Every row gives one point. Before rounding, the points of a table are all equally far from one centre. They may lie mostly on one side of it. Write the centre, to within rounding.

Points (7 x 2):
[[-0.40,-0.22],
[-0.57,+0.56],
[-0.61,+0.09],
[-0.28,-0.29],
[-0.55,-0.05],
[-0.60,+0.06],
[-0.62,+0.11]]
Centre: [-0.01,+0.28]

Points (15 x 8):
[[-0.93,+0.28,+0.35,-0.23,+0.13,+0.13,-0.24,+0.50],
[-0.70,+0.08,+0.51,-0.30,+0.12,+0.15,-0.09,+0.52],
[-0.77,+0.18,+0.53,-0.07,+0.05,+0.05,-0.38,+0.52],
[-0.66,+0.33,+0.27,+0.09,+0.16,+0.02,-0.28,+0.67],
[-0.78,+0.36,+0.32,+0.18,+0.26,-0.02,+0.26,+0.45],
[-0.82,+0.52,+0.42,-0.05,+0.12,+0.14,-0.10,+0.43],
[-0.93,+0.22,+0.31,+0.01,+0.15,-0.37,+0.00,+0.40],
[-0.78,+0.19,+0.44,+0.00,+0.26,-0.02,-0.14,+0.64],
[-0.70,+0.36,+0.48,-0.34,+0.04,+0.03,-0.20,+0.38],
[-0.78,+0.42,+0.19,-0.16,+0.17,-0.02,-0.19,+0.58],
[-0.95,+0.17,+0.34,+0.21,+0.42,+0.11,-0.21,+0.56],
[-0.89,+0.16,+0.48,+0.08,+0.28,+0.24,-0.11,+0.56],
[-0.65,+0.30,+0.29,-0.07,+0.33,+0.10,-0.37,+0.64],
[-0.97,+0.25,+0.16,+0.08,+0.05,+0.18,-0.22,+0.57],
[-0.85,+0.29,+0.31,-0.01,-0.18,+0.26,-0.16,+0.46]]
Centre: [-0.58,+0.05,+0.15,+0.06,+0.22,+0.07,-0.16,+0.03]

Points (21 x 14):
[[+0.75,-0.02,-0.22,+0.57,+0.12,-0.09,+0.01,-0.34,-0.06,+0.43,-0.29,+0.16,+0.44,+0.84],
[+0.70,-0.27,-0.65,+0.65,+0.01,+0.29,-0.15,+0.06,-0.26,-0.10,-0.78,-0.12,+0.27,+0.66],
[+0.61,+0.12,-0.27,+0.49,-0.14,+0.22,-0.64,-0.20,-0.27,+0.24,-0.18,-0.38,+0.08,+0.87],
[+0.09,-0.04,-0.54,+0.58,+0.02,-0.57,+0.00,-0.33,-0.27,+0.25,-0.59,-0.25,+0.61,+0.88],
[+0.24,-0.46,-0.24,+0.85,-0.02,-0.02,-0.59,+0.01,+0.24,+0.22,+0.17,-0.14,+0.52,+0.86],
[+0.04,-0.27,-0.71,+0.55,+0.15,-0.09,+0.21,-0.12,+0.27,+0.21,-0.76,-0.03,-0.15,+0.90],
[+0.09,-0.04,-0.14,+0.53,+0.75,+0.28,-0.76,+0.61,+0.07,-0.08,+0.28,+0.07,+0.24,+0.22],
[+0.05,+0.05,+0.03,+0.43,+0.08,-0.03,+0.17,-0.44,+0.69,+0.15,-0.07,-0.48,+0.07,+0.88],
[+0.33,+0.02,-0.97,+0.47,+0.05,-0.17,-0.18,+0.13,+0.08,+0.44,+0.19,-0.35,-0.04,+0.65],
[+0.72,+0.19,-0.29,+0.81,+0.34,+0.12,+0.00,-0.06,+0.50,-0.35,-0.18,-0.02,+0.21,+0.77],
[+0.25,+0.30,-0.28,+0.86,+0.01,+0.24,-0.07,-0.15,+0.13,-0.04,-0.44,+0.25,+0.10,+1.09],
[+0.25,+0.02,-0.27,+0.77,+0.02,+0.15,-0.27,-0.13,+0.06,+0.07,-0.07,+0.72,-0.16,+0.85],
[+0.36,-0.01,+0.02,+0.69,+0.01,+0.19,-0.09,-0.37,-0.13,+0.47,-0.19,+0.30,+0.52,+0.85],
[+1.09,+0.25,-0.21,+0.46,-0.07,+0.06,-0.01,-0.28,+0.25,+0.00,-0.34,+0.10,+0.30,+0.56],
[+0.53,-0.37,+0.30,+0.71,-0.55,-0.29,+0.02,-0.38,-0.09,-0.16,-0.04,+0.00,-0.03,+0.53],
[+0.29,+0.02,+0.00,+0.47,-0.01,+0.33,-0.14,-0.12,+0.83,+0.12,+0.28,-0.03,+0.39,+0.71],
[+0.49,+0.32,-0.40,+0.89,-0.41,-0.07,-0.72,-0.20,+0.14,+0.30,-0.45,-0.19,+0.32,+0.49],
[+0.58,-0.57,-0.47,+0.09,-0.76,-0.08,-0.26,-0.09,+0.12,+0.18,-0.30,-0.35,+0.27,+0.47],
[+0.21,-0.20,+0.24,+0.27,+0.11,-0.06,+0.15,-0.03,+0.27,+0.15,-0.12,-0.10,+1.09,+0.79],
[+0.22,-0.42,-0.12,+0.68,+0.29,-0.10,-0.18,-0.62,+0.25,+0.17,-0.77,-0.38,+0.31,+0.71],
[+0.53,+0.24,-0.65,+0.47,-0.08,-0.11,-0.57,-0.13,-0.23,+0.35,-0.16,+0.22,+0.12,+0.89]]
Centre: [+0.03,-0.02,-0.16,+0.26,+0.04,-0.13,-0.19,+0.08,+0.05,-0.09,-0.28,-0.05,+0.19,+0.18]
